Each row is a point. Any point is a mix of the corners, with weights that add up to 1. It lies inside the corners' shape when no weight is negative. Is each point inside? If not, which corners have a negative weight?

Corners:
(1): -0.11; -0.67; +0.18
(2): -0.55; +0.29; -0.38
(3): +1.04; -0.06; -0.24
(4): -0.07; +0.05; +0.20
Points:
-0.18; +0.18; -0.30 -> inside
+0.42; +0.03; -0.22 -> inside
+0.36; +0.14; -0.29 -> outside (1)
-0.56; -0.12; +0.07 -> outside (3)
-0.16; -0.18; +0.04 -> inside
-0.83; -0.03; +0.10 -> outside (3)

Corners:
(1): -0.23; -0.07; +0.68; -0.49; +0.56; -0.07
(2): -0.04; +0.34; -0.60; -0.04; -0.39; +0.16
(3): -0.47; +0.56; +0.29; -0.37; +0.16; -0.57
(4): -0.18; -0.51; +0.37; +0.66; -0.24; +0.62
(5): +0.19; -0.54; +0.45; -0.05; -0.78; +0.28
(6): +0.90; -0.02; +0.33; +0.23; -0.80; +0.21
(7): +0.29; +0.24; -0.82; -0.15; -0.52; -0.81
Points:
-0.13; +0.34; -0.03; -0.23; -0.12; -0.49 -> inside
+0.19; +0.16; -0.21; -0.22; -0.40; -0.32 -> outside (4)
-0.12; +0.24; +0.34; -0.01; +0.05; +0.14 -> outside (5, 7)
+0.06; -0.36; +0.14; -0.08; -0.42; +0.10 -> outside (3, 6)
+0.26; -0.19; +0.21; +0.10; -0.33; +0.19 -> outside (3)
+0.13; -0.21; +0.32; -0.06; -0.45; -0.10 -> outside (2)
-0.12; +0.23; -0.29; -0.26; -0.25; -0.07 -> outside (4, 6)
-0.12; -0.36; +0.33; +0.43; -0.21; +0.43 -> inside
+0.20; +0.15; -0.44; +0.39; -0.53; -0.03 -> outside (1, 5)
